Each wall is flat, endless, passes through zero and stands at right angles to its row. A trip goes straight from one point to another. Which walls does it cross, in order?
In the rows, zero is written as 128.

Walls:
(1): [113  60 110]
(2): [145  96 133]
(3): [113 134 114]
(4): [145  84  97]
(5): [118 152  61]
Trips:
[140 119 159] to [86 86 93] -> 1, 4, 3, 5
[ 64 153 139] to [130 134  90] -> 4, 1
[133 105 152] to [154 119 107] -> 5
[130 136 113] to [ 80 170 106] -> 4
[120 141 117] to [113 116 119] -> 1, 4, 2

Walls:
(1): [172 141 114 100 107  96 170 148 138]
(2): [ 77  92  82 114 130  97 138 173 117]
(3): [111 136  71 120 153 102 127 102 129]
(4): [147 152  88 166 154 134 154 150 164]
(5): [137 111 168  84  96  96 121 161 114]
(6): [109 142 156 122 154  99 143 134 114]
Trips:
[175 140  92  82 100 172  96 182 159] to [145  92 105 110 168 117 123 138 158] -> 2, 3, 5
[125 159 165 116 106 124 135 123 158] to [156 137 188 111 141 130 110 122  78] -> 1
[119 146  99 139 116 137 156 107 158] to [155 151 155 137 116 105 137 140 112] -> 6, 3, 5, 4
[ 82  75 182 159 182  75 116 146  92] to [177  86  85 104  80 108  15 129 135] -> 3, 6
[131 108 159 159 147 116  90 119 120] to [147 131 126 108 117 119 144 154 152] -> 1, 4, 2, 6

Walls:
(1): [118 146 114 159 103 100 152 161  99 153  74 123 134  90]
(2): [146 120  97 129 124 161 147 176 103 147  93 154 128 101]
(3): [102 114  93 143 178 195 165 113 144 161 163 104  97  79]
(4): [159 140  80 110 160 152 131 125 100 141 128 149 109 113]
(5): [127  95 186 123 148  82 127 140 142 163 106  98 119 122]
(6): [119  70 167 166 145 139 122 160 143  93 110  97 135 195]
(7): [122 129 115 153 150 125 179 161 189 102  81  94 129 144]
(8): [ 96 100 118 125 121 159 140 196 174 131 119 116 129 140]
(9): [125 127 129 150 105 114 124  72 157 145 153 114 137 129]
Trips:
[175  99 118 176 124 114  84 129 131 169 165 160 122 153] to [120 119 120 107 151  68 114 140 168 147 137 127 118 134] -> 4, 8, 7, 6
[146 185 137 175 159 133 136  92 150  99 108 169 108  90] to [138 150 103 149 104 125 143 120  52 122 116 137  91 165] -> 2, 9, 7, 3

Walls:
(1): [139 133 117 145 102 122 119 123  94 105 169 125  83 121 125 132 165 170
  63 128  89 138 149 119 131 115  88 178 133 140 102 115]
(2): [119 103 102 155 153 163 146 180  93 138 151 111  97 114 133 109 144 122
 167 103 112 169  94 125 102  90 158 132 111 115 136  98]
(3): [147 115 149 162 148 125 128  96 165  97 142  85 103 170 166 138 199 100
 141  31  84 144 127 105 100 127  74 113 114 143 136 153]
(4): [128 161 132 131 147 104 137 146 123 142 107 108 144 136 120 152 180 164
 140 120 129  81 155 188 182 107 126 106 158 131  96 120]
(5): [106 163 100  90 105  90 115 182  98 102 189 137 149 138 124 198 153 148
 181 113 132 146 130  69  89 104 102 148 100 127 145 119]
(6): [141  93 136 135  87 110 118 135 146  90 149  83  94 110 125  78  97 106
  99  67  93  67  95 118 152 119 183 128  65  83 123 103]
(7): [147 103 117 152 176 102 131 136 109  78 170 129 138 111 132 144  93 143
 150 137 121 131  94 141 100 140 164 136 180  87 121 131]
(8): [116 156 162 164 143 102 158 152 149 142 129 111 156 120 138 165 164 136
 140 146  94 132 147 101 156 121 157 113 145  95 130  88]
(9): [144 106 100 121 195 120 146 104  90 166 136 141 111 118 121 115 130 157
 184 133 114 135 150 124 157 156 148 121 113 114 134 140]
Trips:
[159 142 119 133 134 122 153 136 133 144 181 151 138  99 136 123  59 162
 144 121 133 150 157 121 107 157 143  79  99  99 129 118] to [ 52 107 165 129 124 107 118 124 166 138 128 145 126 116 129 171 132 117
 138  94 125 170  71 107 134 136 113  91 130 165 169 135] -> 6, 3, 9, 7
[165  76 125 127 162 104 136 152 162  91  51 115 152  91 169 195 114 158
 104 147  96 118 147 122 105 147 117 121 133 153 126 130] to [151 146 134 151 118  85 115 127 127 182  82 124 160  86 105 137  98 117
 102 172 143  80 156 143 143 129  80 137 163 140 160 117] -> 3, 7
